Each row is a point. Two turns around zero, p and q, are shown by what they do to some points. Where does a point land after both, in the order given? Backwards means that the second turn is done in reverse. Each puzzle has new turns, and all numbers are rounded.

Turn p:
[ 23 -18 -10] => [ 25 -17   6]
[-12  12   4] => [-13  11  -5]
[-49   7 -10] => [-40  -2 -31]
[-19 -11  13] => [-23  -9   7]
[56 10  4] => [49 17 23]
Turn q:
[ 2 11 30] => [ 5 23 22]
[-13  39 -25] => [ 22  17 -39]
[  9 -24  22] => [-14  -7  30]
[ 24  -9 -40] => [ 15 -41 -18]
[-22 -17  14] => [-29   9   6]
Where do these land?
q, then p: [-10  11 -15] => [ 11  -2 -18]
p, then q: [-19  17  38] => [-8 44 -8]
q, then p backwards: [  6 -34  11] => [-13 -24  24]
q, then p: [  4  -6 -34] => [ 12 -30 -12]
p, then q: [ 42 -13  23] => [13  7 47]
q, then p: [-23  25 -23] => [ 21   4 -35]

Turn p:
[-22   5 -39  25  13  23] => [-17  -3 -14  32  -4  43]
[-22  -6   4 -28  19   4] => [ 18   2  -2 -22  19  23]
[  1  19 -28 -53  22   2] => [ 53   0 -32 -12  -6  23]
[-14  40  28 -41 -30  11] => [ 28  63  -1 -20  -1 -11]
[21 -3 30 -3 14 -4] => [ 12  -9  10  -2  22 -28]
[ -4 -18  13  47  12 -41] => [-53 -31  -8  -7  17 -22]
[  1  -7 -14  37  17  -6] => [-28 -24  -9  21   6   4]
[ 25 -23 -12   2 -19   1] => [  2 -19  20   4 -29  -8]
[ 12  -8  18  14 -48  10] => [-16  21  36   4 -24 -23]
Turn q:
[ 34  34   1 -11  10  14] => [ 17  32  -9 -35   5 -11]
[-37 -22  -5  14 -24 -13] => [-19 -28  -6  34 -16  14]
[ 10  20  15 -14  40   7] => [ -9  28  18 -25  26 -12]
[ 16 -35   0 -27  17  58] => [ 19 -32  40 -52   5  11]
[-30  11 -12  21 -13  -3] => [-22  -6 -26  15  -2  19]
[ -5  -2   4  43 -26 -30] => [  8   9 -20  50 -10  19]
[ 24   8 -24   3  13 -18] => [ 20   5 -19   3  23 -20]
[ 18 -40   7  -9   5  24] => [ 26 -23  35 -13  -1   7]
[-30  26  14 -20 -23 -39] => [-38  17 -14  24 -31 -28]
Where do these land?
p, then q: [  7 -30  10  20  -9  -1] => [-17  -1  26  20 -11   6]
p, then q: [ 43 -12   1  28 -35  17] => [  0  20   4  52 -29  19]
p, then q: [39 10 32 -9  5 17] => [ 23  35   8  28  15 -15]
q, then p: [-12  23 -22 -21  58   1] => [ 15 -16 -39 -32  38  23]
p, then q: [-14  16  -3  39  -5 -31] => [-38 -26 -24  15   8   0]
q, then p: [-7 10  1 37 -3 25] => [19 11 10 30  2 25]
p, then q: [-18  -1  22 -50   0 -16] => [  7  10   8 -36  -3 -45]
q, then p: [ -2   9 -15 -22   6 -28] => [-18 -15 -26 -19  -4  -3]
p, then q: [-36 -26 -25 -23 -17  17] => [ -2  -1  12 -46 -33  18]

Turn p:
[ 28   8  42  15  56   1 -18  39  13] => [ 27  34 -33  25  16  25 -42  39 -16]
[ 26   6   2  46 -35  -3   5  -6  -9] => [ 45  -4 -10  18 -10  -6  23 -32   8]
[-14 -35  -7 -32 -13  25  -4   6  10] => [-28 -41  12  -9  -1  10 -24  -3   8]
[-39  -3 -53  -2 -15  21   5 -22   4] => [-55 -16   4  -5  -5  -4  27 -38   0]
[ 35   9  40   2  44 -10 -36   4 -24] => [ 44  33  -8 -14  29  15 -29  23 -33]
[ 15   1  14  -7  29 -24 -17  46 -18] => [ 20   2 -27  -7   0   1 -15  47 -30]
[ 19  40 -11  -1 -31  -3   8 -16  10] => [ 12  22   5 -15 -35   3  20 -21  23]
[-10 -19 -26 -25  12   0  37 -20   2] => [-35 -14  12 -13  22   3  25  12  27]
[-37 -20 -20  -6 -27 -16   5 -27  25] => [-35 -16  15  -3  -2 -43   3 -22  23]
[-23  13  18   9 -21   8  15  -4 -13] => [  4  -1  31  22 -16  -4  13  -6  -8]
Turn q:
[ 26   0 -13 -31  52  27  12 -18 -22] => [ 13  -1 -20 -10  33   1  -6 -63 -20]
[ 38 -17  38 -20   5 -10  -8 -23  45] => [ 41  -9 -30   8   1 -47  -9  -1  37]
[-10  14  -8  36 -24  28  -8  33 -22] => [-17  23  26   6  -1  52   8  14  11]
[-32   0  30  -3 -14 -24  40  -6  47] => [-13   3   5   6 -15 -60  41  27   8]
[-12  37 -27  30 -15 -10  -4  11 -12] => [-32  18   5  21 -22  29  -7  14 -18]
[ 17  -6   4 -22  24  29 -37 -36 -42] => [  9 -14   7 -21  20  12 -51 -52  10]
[  0 -19 -25 -20  33  23 -22 -15   8] => [ -6  -9 -32 -31  33   2 -18 -16  -2]
[ -2 -13  -5  30   1 -14   6   5 -19] => [ -6 -22  14  21   6  18   5  10  -9]
[ -6  -5  -6  -3 -43 -20  28   9  10] => [  2  -8   4  -3 -41  -3  33  21  -3]
[-19   8  12   3 -19 -27  -6  40   6] => [ 10  19  21   2 -12  -2   5  45 -14]
Where do these land?
q, then p: [ -6   0 -31 -16  22 -39  -7  18   2] => [ 10 -23 -11 -21   2   9  23  12 -41]
q, then p: [  0   9  16  24 -10  29  53  -8  35] => [-22  21   4  38  -6 -20  34   6  44]
p, then q: [-30  28  31  -5 -27  27 -45 -13   2] => [ -2  -6  41   3 -28  -5 -50 -13  32]
q, then p: [ 25  -8 -23 -14  13  17  -2  -6  12] => [-21   0 -12 -25  12  13  15 -15  10]
q, then p backwards: [ -3  10 -12  54   4 -29 -24  20 -40] => [-25  -7  41  -9  26  50  11  29  -9]
p, then q: [ 37  -3 -13 -30  -6 -18  28 -15   6] => [ 22  21 -33 -19   0 -26  27   5   2]
q, then p backwards: [-2 14 32 -5 11 35 33 -6 -1] => [ -7  11  -8  22 -10  -5  14 -51   6]
q, then p backwards: [-42  -2  27  18  -6  23 -11 -34  -5] => [-29 -20  -2 -34  -7   1  15 -34  30]
p, then q: [ 24 -20  17 -17   5  -8  -4   4  20] => [ 18  11 -26 -10  13   2 -17  19   4]
q, then p backwards: [ -2 -27 -44  -9  -7 -36 -21  41 -32] => [ 16  -1  14 -28  15  21 -20  44 -54]
